Each row of a before or after table is a point. One or more steps were done to the points. Then noise was added and the rows were shuffled. The steps act on how far a point lies along the listed directions, d1 being the first. Write out the steps. A step turns or swaps two directions, mirrors them in a line or flattens them onto one, adds a multiple of one to another, or multiplies one. Angles are multiples of 10 degrees, from the lower direction toward the higher: turns from -170 to 170, lines from 10 to 170 but not 90. Use the fewest steps. Two steps may share a direction if one is a turn and the other turns, adds or multiplies; they go together, in the order done. Otherwise the lowest direction goes first.
In the rows, 128 means zero.

Directions:
(1): [165  93]
(2): [93 91]
Before (9 x 2):
[[186 114]
 [ 58  51]
 [127 103]
 [112  72]
 [146 140]
 [145 155]
 [114 148]
 [153 155]
 [105 162]]
After (9 x 2):
[[ 91 177]
 [133  93]
 [122 108]
 [111 144]
 [ 78  90]
 [117 234]
 [154 128]
 [167 122]
 [140  97]]
Steps: turn d1 and d2 by 130 degrees

Directions:
(1): [ 98  85 178 124]
(2): [187  92 132 108]
(3): [155 146 164 182]
(4): [119  86  90 172]
Before:
[[ 71 110 112 166]
 [ 97 150  87 103]
 [194 163  62 139]
 [ 67 151 130  91]
 [ 79 141 140  89]
 [141 120 119 131]
 [ 78 135 163 125]
 [123 158 142 110]
 [235  97 123  69]
 [115  93 145 109]
 [109 141 119  63]]
After:
[[139 167  37 136]
 [151  79 145 171]
 [151 108 182 123]
 [ 37 194  84  94]
 [127 184 163 150]
 [116 126 113 131]
 [147 151 142 111]
 [156 158 136 172]
 [160 151 184 154]
 [ 96 121 161 135]
 [147 151 183 145]]
Steps: turn d1 and d4 by -10 degrees; turn d2 and d3 by -140 degrees

Directions:
(1): [100 127 132 166  55 105  86 150]
(2): [185 119 163 107 110 132  77  78]
(3): [185 153 156 177 109 146 173 151]
(4): [ 92 145 156 184 167 169  99  99]
(5): [154 194  99 124 157 112  81 164]
(6): [101 162 179  74 108 169 130 157]
Before:
[[149 123 107 159 116  97  96 131]
 [168 173 122 145 145 132 173 160]
 [155 123 113 133 116 104  88 127]
 [175  76  94 150 117  94 135  89]
 [147 120 113 130 119 101 101 132]
 [186  95 117 131  94  76 115 123]
 [110 135 108 142 108 105  75 128]
 [175 152 150 127 155 149 157 148]
 [ 96 123  99 121 126 106 110 132]
 [136 143 145 139 117 135 165 158]
 [163 140 112 121 147 113 179 161]
 [102 137 121 165 117 126 142 139]
 [101 130 112 151 121  97 100 145]]
After, 13 rows:
[[128 126 103 179 126 106 111 149]
 [107 106 113  98 127 101  63  90]
 [114  94  87 206 153 126 151 104]
 [179 123 146 129  81 117 114 112]
 [223 153 182 153 149 150 123  95]
 [103 129 108 157 138 113 103 139]
 [199 148 188 151  99 155 141 126]
 [100 129 122 224 153 126 133 133]
 [ 80 128  87 123 114  95  76 135]
 [250 187 172 163 125 152 154 128]
 [ 91 133  93 164 147 114 115 154]
 [199 163 160 159 148 157 185 162]
 [126 117 120 124 108  91  69 120]]
Steps: turn d2 and d4 by 160 degrees; multiply d2 by 2; multiply d3 by 2

Directions:
(1): [169 142  99 167 112 127 221 112 109 117 149]
(2): [180 163 135 136  94 147  80  77  76 162 119]
Before (11 x 11):
[[130 132 125 147 111 150 127 101 100 141 117]
 [193 168 122 154  91 141 147  66  61 142 138]
 [158 143 122 155 103 146 126 116 100 147 135]
 [ 74  82 124 135 174 102 190 186 184  81 135]
 [134 121 157 112 139 127  64 124 133 148 126]
 [164 149 123 154 107 125 120  86  82 145 123]
 [152 132 125 149 117 136 160 125 101 106 141]
 [127 141 112 131 106 110 125 136 112 124 126]
 [166 153 114 146 117 138 173  95 109 138 146]
 [114 120 144  95 122 133  86 115 128 126 119]
 [113 119 134 115 133 127  89 125 145 127 127]]
After:
[[106 117 140 123 130 139  79 150 138 142 123]
 [115 134 116 124 113 109 113 142 122 123 122]
 [137 112 101 174 142 112 248 144 140  89 150]
 [ 85 114 143  97 158 127 100 148 166 127 127]
 [152 137 130 117 104 138 121  89 101 130 128]
 [102 107 143 117 142 128 112 157 137  98 130]
 [153 139 119 140 111 132 128  99 118 131 136]
 [ 98 117 146 112 140 116  60 127 129 138 107]
 [177 141 141 138 117 132 104  95 103 152 136]
 [ 73 110 166  81 151 122  34 143 143 127 111]
 [ 97 117 139 125 127 146  97 122 123 137 111]]
Steps: mirror d1 and d2 in the line at 120 degrees
